Rows are points. Two turns around zero, p and q, are shown by what they do to some points. Where does a point land after both, in the order given? Backwards means that the second turn is done in reverse. Each puzzle has new turns, and all numbers are rounded.

Turn p:
[-16  31] -> [26 23]
[69  2] -> [ 18 -67]
[ -9 -23] -> [-24   3]
[-44  -9] -> [-19  41]
[ 0 -2] -> [-2  0]
Turn q:
[26  3] -> [ 19 -18]
[-53 -24] -> [-52  27]
[39 42] -> [57 -4]
[16 -2] -> [  8 -14]
[-27 -18] -> [-31  10]
Where do these land?
p, then q backwards: [ 29 -12] -> [ 21 -23]
p, then q: [-56  -3] -> [32 46]
q, then p: [27 15] -> [ -5 -30]

Turn p:
[ -9 -36  41] -> [ 41 -14  34]
[ -1  20 -56] -> [-55  18 -15]
[ 21 -17  36] -> [ 32 -32   5]
[-12  34 -21] -> [-18  28 -25]
Turn q:
[-12  18 -14] -> [-15 -20   5]
[ 19  12 -25] -> [ -8 -17 -28]
[ 40 -55   9] -> [ 52  32 -31]
[-27 -23 -17] -> [ 26 -23  19]
[-19  48  47] -> [-54  28  34]
Where do these land?
q, then p backwards: [15 23 -3] -> [ 11  14 -21]
p, then q: [14  3 43] -> [ 19   9 -40]
q, then p: [  9 -61  -9] -> [-20 -52 -29]
q, then p: [-38  34 -32] -> [24  1 55]

Turn p:
[  8 -12  38 -27] -> [ 31 -22  15 -27]
[-28 -59  21  28] -> [-27 -55  39  15]
[-13  43  -8 -32] -> [  1  23 -36 -35]
[  7  58  25 -16] -> [ 15  44  -1 -46]
[ -8  19  -7 -30] -> [  6   5 -29 -22]
[ 21 -31 -41  39] -> [-11  -1   4  67]
[ 13 -18 -28  38] -> [-15   5   9  49]
Turn q:
[-5 12 27  0] -> [-3  8 19 21]
[-56 -36  12 -24] -> [-57 -29 -18  28]
[ 16  72 -18  11] -> [ 59  45 -12  16]
[ 50 -39  -5 -14] -> [-17   3  19 -60]
[ -5  -8 -16  28] -> [ 19 -26  -8  -5]
Where do these land?
q, then p: [ 33  32 -42  35] -> [ 61  25 -16  23]
p, then q backwards: [ 28 -59  41  12] -> [ 1 -6 42 66]
p, then q: [-20  14  13 -42] -> [-27  22 -26 -25]
q, then p: [-27  17 -37 -14] -> [-16  18 -30  34]
p, then q backwards: [-14  -4  25   9] -> [ 16 -21  14   3]

Turn p:
[ 18  22 -46 -29] -> [  6  35  18 -47]
[-14  42 -38  -2] -> [ -2   3 -14 -56]
[-15 -12  30  31] -> [  2 -30 -20  30]
[-24  25  67   4] -> [-50 -12 -44  33]
[  5 -65  -1  -4] -> [ 20 -16  49  35]
[ 31 -12 -12   0] -> [25 21 12  6]
Turn q:
[ 39  18  -7 -40] -> [  0  -6 -54 -23]
[ 18 -60 -26 -25] -> [ 61 -34  -4 -18]
[-18  25  45  36] -> [-28  50  23  22]
[18 19 -4 16] -> [-11   2 -18  23]
[-67   1  21  24] -> [-26  17  67  -2]
[ 10  -3 -30 -11] -> [  5 -30 -14  -2]
Where do these land?
p, then q backwards: [-14  29  28 -50] -> [-22  60  17   2]
p, then q: [ 16  34 -24  32] -> [  1 -33 -42 -11]
q, then p: [ 22 -31  46 -21] -> [ -2  58 -14 -21]
p, then q: [ 38  20 -18 -13] -> [-34   4 -33  -7]
q, then p: [-30 -46  -4   9] -> [-7 23 -7 50]
q, then p backwards: [-32  -8 -29  43] -> [-19 -55  16 -14]

Turn p:
[-30 -10  14   3  -2 -25] -> [ 10   7  -2 -10 -36 -16]
[-36  19 -21  31  73  -7] -> [-44 -26 -13  57 -49  -6]
[-31  23  -6  17 -39   2] -> [ 22 -30   1 -25 -24  27]
[ 31  24  26 -32 -14  27] -> [ -3  24  39 -10  34  28]
[ 13 -64 -26 -28   6   5] -> [-24  14 -36 -24  34 -45]
[ 11  26  41  35 -54  28] -> [ 53 -31  53 -14  14  21]
[ 41 -17 -28 -25  31 -30] -> [-15  42 -42  27  26  -9]
Turn q:
[ -4 -12  32  48  23   1] -> [ 5 -6 20 40 44  5]
[  7 -40 -33 -39  -6  26] -> [ 21 -10 -46 -21 -18 -39]
[-34   5  52  13  48  49] -> [  0  50 -23  31  68  11]
[ 18  28 -28  26  -4   4] -> [ 27   8  39 -14 -10   3]
[ 47  34   6  23 -26   3] -> [ -5  -5  55 -37  12  -4]
[ 20   9 -29 -39 -11 -45] -> [-25  -9   6 -14 -62 -13]
[-53 -24   0 -31 -23 -37] -> [-21 -29 -49  15 -32  36]
Where do these land?
q, then p: [-26 -11 -12  40 -21   1] -> [ -6 -10  11   9  45 -26]
p, then q: [ 13   6 -22 -56  17  21] -> [ 14  50 -27  11  -4  32]
p, then q: [ 32 -15   3 -13  27  20] -> [-2 22  9 40  1 18]
q, then p: [ 41 -23 -28 -13   1 -40] -> [ 51  15 -15 -31 -17 -23]
p, then q: [  7  55  10  67 -18   0] -> [ 20 -38  16 -10  61 -45]
p, then q backwards: [ 18 -23  12 -49 -13   5] -> [ 18  32  20 -14   5  40]
q, then p: [-85  10  37  25   7  -8] -> [-40 -79  20  24  25   3]

Turn p:
[ 40 -18 -28 -15   2 -30 -20  -1] -> [ 32  -8 -15  11 -19 -16  45 -15]
[-40   7 -33 -16 -27  24  39 -31] -> [ -6  11  45 -66   5   5   0  16]
[ 37  14  19  23  18 -41  -4  11] -> [ 23 -24 -25  47  -8 -10  -2  22]
[ -9  48  -9 -24 -56  24  -6  45] -> [-24  44 -48 -39   8  30  13  37]
[-41 -13   0  23  13   5 -14  15] -> [-35  -7  -4  -5  15 -27 -21 -16]
[  6 -35  37  -5  -7 -29  22  -5] -> [-15 -43  18  24 -21  24  11   1]
[ 33 -30  34  49  22  13 -12 -27] -> [  4   7  27  62 -31 -14 -30 -20]
[ 13 -20 -29 -32   2   2  30  28] -> [-3  2 13 -4 28  7 56  4]
[-39  47  10  -3  33  31 -36 -34] -> [ 24  16 -13 -30  23   1 -72 -29]
Turn q:
[ 49  68   8 -12   2 -50 -97  21] -> [-10 -22  84 -61 -13  56 -16 -68]
[  4  15  21  35 -17 -47 -41  28] -> [ 29 -47  25 -31  10  31 -30 -14]
[  7 -16 -43 -11 -15  11  11  12] -> [ 21  25   2  15   0 -36   1 -18]
[-16 -44  35   0   6  61  34 -25] -> [-20  40 -54  13  26  -1   9  56]
[  9  -6  -3  -4  -1 -32 -58   6] -> [ -6 -19  22 -40  20   1 -17 -37]
[ -6 -20  28  18   6  12  41 -23] -> [  0  -4 -34  12  10   5  25  44]
[  0   4 -10  36  17  23   7 -17] -> [  4   3 -32  24   6  24  13 -12]
[-37  -6 -17 -18 -11   8  37 -37] -> [-12   4 -42   9 -34 -38  12  15]
[-15 -15  -3 -13  41   3  29   7] -> [-28  -7   0  39  12 -19   8  16]
[ 24   1 -17 -22 -20  -9  35   5] -> [ 23  13  21   5 -18 -29  26  10]
[-21  19   1  -9  -8  19   2  25] -> [ -1  14   7  15 -19   3 -32   8]
Where do these land?
p, then q: [ 35 -37 -11 -27 -16  28  21 -21] -> [  8  18  -9   0 -27  30  21  53]
p, then q: [-63   9  37  19 -29  24  24 -16] -> [-43  14  -3 -28   2  -1 -72   3]
p, then q backwards: [ -4 -16 -15 -48   8  -8  50  -1] -> [ 54  -2  28  14  16 -36  -5  -2]
p, then q: [-30  41  -5  -5 -22   2 -30  30] -> [-19  10  15  18 -23 -33 -17 -45]
p, then q backwards: [ 49  23 -17  42  33 -32 -10  51] -> [-22 -52 -25  18   9  18  72   3]
p, then q: [-47  -9 -14  32  -4  12   5  28] -> [-33 -43   2   2 -11 -19 -32  -2]
p, then q: [  4 -13  19  17  -7 -31 -15   7] -> [ 29  -9 -23  -5  10 -20 -11  -8]
q, then p backwards: [ 28  -6  32 -41  19  14 -39 -35] -> [-42 -15 -20 -23 -37  40  16  26]
q, then p: [ 28   8 -26  11  18  -8  -5 -43] -> [ 14  -5  55 -20   0   7   0  17]

Turn p:
[  1 -12  32  19  18  25 -12  33  21] -> [ -5 -14  12 -18 -22   0 -25 -40  27]
[-24  12  -1  11  18 -34  -6  31 -36] -> [-14 -17 -55  20  -5  -5 -20  -8 -14]
[ 23   7  -2  18 -37 -25   9 -29 -40] -> [ 28  -3 -14   1  40   2  26  -2 -46]
[  3  15  27  15  29 -14 -35   4 -38] -> [ -3 -36 -35 -22   8  21 -33  -5 -17]
[ 30 -12 -26 -39 -12  13 -36  39  44] -> [-40  45  16 -23 -44  32  25 -11  13]
[ 23  15 -31  21  29 -29  21 -14  12] -> [ -8 -36  13  42  -3  21  23  12 -15]
[-16 -29  -8 -24  -8  -2  18 -34 -21] -> [  4   8  -9  -5  34 -25  21  33  14]
[-25   7 -21  21  -2  33  17 -30  33] -> [  1   0  56  17  -3 -33 -11  18  -3]
[-49  -6 -13   5  23  31  34 -15 -27] -> [ 10 -23  -5   8  -3 -63 -14  35  13]
[ 15  25  -1 -46  18 -30 -21 -31  22] -> [-10  14   3   6   9  60  -5  45   6]
[ 26  16  -1   9 -23   3  28  40 -11] -> [ 31   7 -15  11 -31  -2  23 -32 -14]
[ -7 -38  42 -10 -54  29 -16   6  40] -> [  5  56  33 -36  20 -10  -8 -42  33]
Turn q:
[-41  12   4  18 -41  40  15  -5  -7] -> [  2   0  -7  15  -6  37   0  34 -54]
[ 24 -34 -64 -20  37 -28  27  -8 -12] -> [-13  32 -11 -11  34  12 -36 -60  41]
[ -3  46   9 -46 -13  12 -25  -8   5] -> [ 11  -8 -25  -9 -54  17  29  13  17]
[-19  -8  27  30   2 -27  27  -9   1] -> [-15  10  28  30  -2 -25 -23   7 -19]
[  2 -10  14  35 -36 -11  -2  -8 -15] -> [16 11 35 15 16  3 -4 33 -9]
[-14  -1  35  36   2   4  17   4 -53] -> [ 24  24   5  47  17 -24   9   9 -37]
[ 16 -16  42  17  -4  12  16 -10   1] -> [-23  -1  13  27  20 -17  22  23  -5]
[ 41 -17 -33  -9  23 -30  10  46  38] -> [-18 -20  33 -40  17  -5   0 -62  27]
[-20  -3  -3 -36  -3  15 -42   7  17] -> [  2  -5 -28 -49 -22  -2   8  17   1]
[ 13  30 -33 -26  34  13 -43  -9  26] -> [ 14 -42 -43 -28 -19   5  -6 -14  40]
Where do these land?
p, then q: [-18  -9  60   4  -3 -12  -1 -39 -26] -> [  0 -24 -33 -24  17 -33  -1 -29  44]
p, then q: [ -1  52 -26  13   0  -3 -14  18  32] -> [ 40   4   7  16   6   9  16  45 -28]
p, then q: [ -8 -10 -10  22  14 -11  34 -18  35] -> [-17 -18  25  18  17 -37 -11  14 -17]
q, then p: [ -5  10   8  -8 -16  -1  24   6  26] -> [ 14  15  -4  -8  13 -29 -15  -5   6]
p, then q: [ 18   0  -4 -17 -11  19  -8 -82 -46] -> [ -4  24 -13 -14   8 -33  52 -72   2]
q, then p backwards: [ 28  -7 -12  16 -17  -3 -12  28 -11] -> [ 26 -11  20   8 -16   9  11 -29   6]
q, then p: [-12 -11 -19  14  -2 -26   2   8 -97] -> [ 34 -44  12  -1 -22  62  -1  11 -57]
q, then p: [ 23  20 -24  14  24  16  -5  25  -7] -> [ -3 -27  23 -11  20   3  32  17  12]
p, then q: [ -6 -17  62 -71   1  26  -8  19  27] -> [-26 -65 -10 -36 -48  32  23   5  29]
p, then q: [  0 -12  -7  -9  11 -23 -12  21  31] -> [ -9 -19 -11   5 -10  12 -19  21 -28]
p, then q: [-19 -16 -27  22  -1  18  -2  15  34] -> [ -3  11  22  13 -29 -19 -17  32 -15]
